Each row is a point. Two turns around zero, p and q, are shown by what they do to some points. Write where each new point lands after one turn and then the other. Backwards means that the second turn is done in reverse. Each puzzle has new turns, and all numbers are rounded.

Turn p:
[-0.52 -0.30  0.26] => [-0.61 -0.24  0.00]
[ 0.14 -0.13  0.08] => [ 0.09 -0.17  0.07]
[0.24 0.63 0.03] => [0.29 0.54 0.29]
[ 0.14 -0.20 -0.37] => [ 0.23 -0.13 -0.36]
Turn q:
[-0.25 -0.45  0.21] => [-0.34 -0.38  0.21]
[0.00 0.07 0.06] => [-0.01  0.08  0.05]
[-0.54  0.09  0.29] => [-0.58  0.18  0.12]
[ 0.62  0.33 -0.21] => [ 0.69  0.24 -0.10]
[ 0.16 -0.04 -0.36] => [ 0.23 -0.12 -0.30]
Where do these land?
p, then q: [ 0.06 -0.18  0.03] => [ 0.00 -0.19  0.03]
q, then p: [-0.15 -0.14 -0.13] => [-0.09 -0.08 -0.21]
q, then p: [0.07 0.10 0.43] => [-0.14  0.07  0.42]
p, then q: [-0.63 -0.51 -0.22] => [-0.46 -0.35 -0.61]
q, then p: [ 0.38  0.67 -0.07] => [0.53 0.50 0.24]
q, then p backwards: [ 0.26  0.06 -0.03] => [ 0.25  0.07 -0.07]

Turn p:
[-0.27 -0.39  0.06 -0.60] => [-0.17  0.03 -0.11 -0.74]
[ 0.06  0.41  0.31 -0.24] => [ 0.41  0.25  0.29 -0.11]
[-0.16 -0.14 -0.48  0.25] => [-0.48  0.04 -0.21  0.25]
[-0.19 -0.09 -0.10  0.37] => [-0.31 -0.17  0.10  0.24]
[0.55 0.20 0.21 0.21] => [ 0.54 -0.14 -0.07  0.34]
Turn q:
[0.50 0.05 0.16 0.39] => [ 0.51  0.17 -0.08  0.37]
[-0.45 -0.12  0.18 -0.22] => [-0.36 -0.23  0.32 -0.11]
[ 0.24 -0.29  0.00  0.27] => [ 0.35 -0.22 -0.12  0.17]
[ 0.26  0.12 -0.05 -0.60] => [ 0.13  0.29  0.14 -0.57]
[-0.55  0.25 -0.29  0.17] => [-0.62  0.00 -0.26  0.15]
Where do these land?
p, then q: [-0.04 -0.29 -0.27 -0.15] => [-0.30 -0.07 -0.18 -0.23]
p, then q: [ 0.62 -0.48 -0.07 -0.02] => [ 0.25 -0.30 -0.59 -0.34]
p, then q backwards: [-0.02  0.19  0.19  0.55] => [-0.15 -0.16  0.47  0.33]
q, then p backwards: [-0.22  0.50 -0.02  0.09] => [-0.24  0.18 -0.46  0.04]
q, then p: [-0.35  0.07  0.18 -0.47] => [ 0.02  0.03  0.40 -0.47]

Turn p:
[0.37 0.05 0.24 0.23] => [ 0.46  0.13  0.05 -0.13]
[-0.26  0.05  0.02 -0.11] => [-0.24 -0.02  0.14  0.04]
[0.09 0.24 0.34 0.20] => [ 0.25  0.25  0.30 -0.08]
[0.36 0.42 0.10 0.00] => [ 0.18  0.42 -0.03 -0.33]
[-0.04 -0.18  0.08 -0.33] => [-0.15 -0.29  0.03 -0.20]
[-0.52 -0.58 -0.77  0.02] => [-0.48 -0.48 -0.48  0.71]
Turn q:
[ 0.15 -0.32  0.28  0.46] => [-0.14 -0.36  0.07  0.51]
[0.24 0.05 0.03 0.47] => [-0.06  0.08  0.17  0.49]
[ 0.09  0.25  0.28 -0.22] => [-0.04 -0.02  0.37 -0.25]
[ 0.00 -0.36 -0.42 -0.39] => [ 0.47 -0.06 -0.43 -0.22]
[-0.47  0.39 -0.17 -0.31] => [-0.23  0.37 -0.15 -0.53]
Where do these land?
p, then q backwards: [-0.24  0.11  0.00  0.16] => [0.11 0.15 0.03 0.24]
p, then q backwards: [-0.05  0.37  0.51  0.49] => [ 0.62  0.50 -0.11 -0.03]
p, then q: [-0.24 -0.43  0.10 -0.15] => [-0.04 -0.43 -0.26  0.14]
p, then q: [ 0.38  0.39 -0.22 -0.31] => [ 0.18  0.42 -0.07 -0.48]
q, then p: [ 0.17 -0.44 -0.39 -0.19] => [ 0.26  0.02 -0.58 -0.08]

Turn p:
[-0.04 -0.03  0.07 -0.18  0.48 -0.13] => [-0.09 -0.32 -0.07 -0.27  0.30  0.11]
[ 0.45  0.37  0.19 -0.37  0.17  0.08] => [ 0.50  0.09 -0.12 -0.28  0.42 -0.14]
[-0.05  0.08  0.65 -0.27  0.13  0.00] => [ 0.13 -0.11  0.05 -0.64 -0.04 -0.27]
[-0.48  0.12 -0.68  0.39 -0.24 -0.34] => [-0.73  0.34 -0.20  0.55 -0.05  0.18]
[ 0.00  0.02 -0.25  0.52 -0.20  0.39] => [ 0.01  0.33  0.42  0.38 -0.17  0.26]
[-0.30 -0.22 -0.47 -0.06 -0.26  0.04] => [-0.18  0.05 -0.30  0.33 -0.33  0.30]
[ 0.43 -0.34  0.49 -0.03 -0.08 -0.05] => [ 0.37 -0.38  0.22 -0.06 -0.13 -0.45]
Turn q:
[-0.12 -0.21 -0.38  0.43  0.00 -0.03] => [ 0.17 -0.21 -0.04  0.53  0.07 -0.17]
[ 0.33 -0.30  0.20  0.36  0.29 -0.16] => [ 0.18  0.15  0.41  0.06  0.22 -0.45]
[-0.19 -0.15 -0.30  0.27 -0.49  0.00] => [ 0.33 -0.26 -0.04  0.44 -0.15  0.27]
[-0.56  0.80  0.11 -0.19 -0.31  0.60] => [-0.26  0.16 -0.68 -0.11  0.27  0.90]
[-0.09 -0.33  0.01  0.11  0.14 -0.48] => [-0.15 -0.05  0.43  0.27 -0.18 -0.24]
[ 0.25 -0.17 -0.21  0.01  0.35 -0.20] => [-0.04 -0.03  0.04  0.02 -0.09 -0.53]
[ 0.10  0.03  0.36 -0.58  0.13  0.33] => [-0.21 -0.07 -0.02 -0.73  0.12  0.12]
[ 0.27  0.32  0.22 -0.41 -0.10 -0.05] => [-0.03  0.30 -0.09 -0.48 -0.25  0.11]
Where do these land?
p, then q: [ 0.48  0.09 -0.39  0.28  0.34 -0.37] => [-0.23  0.11  0.21  0.32  0.50 -0.51]
q, then p: [ 0.03  0.29 -0.21 -0.16 -0.42 -0.22] => [ 0.23  0.42 -0.05  0.31 -0.23  0.01]
q, then p: [ 0.19 -0.21  0.51 -0.22 -0.42  0.21] => [ 0.66 -0.13 -0.07 -0.38 -0.07 -0.01]
q, then p: [-0.29 -0.05  0.40 -0.32  0.22  0.28] => [-0.05 -0.21 -0.16 -0.49 -0.13  0.38]
q, then p: [-0.35 -0.06 -0.43  0.31  0.07 -0.54] => [-0.49  0.20  0.46  0.32 -0.24 -0.23]
q, then p: [-0.15 -0.09 -0.34 -0.37 -0.04  0.39] => [ 0.04 -0.34 -0.25  0.28 -0.26  0.33]
p, then q: [0.10 0.04 0.45 0.48 0.26 0.25] => [-0.19  0.26  0.46 -0.45  0.15  0.18]
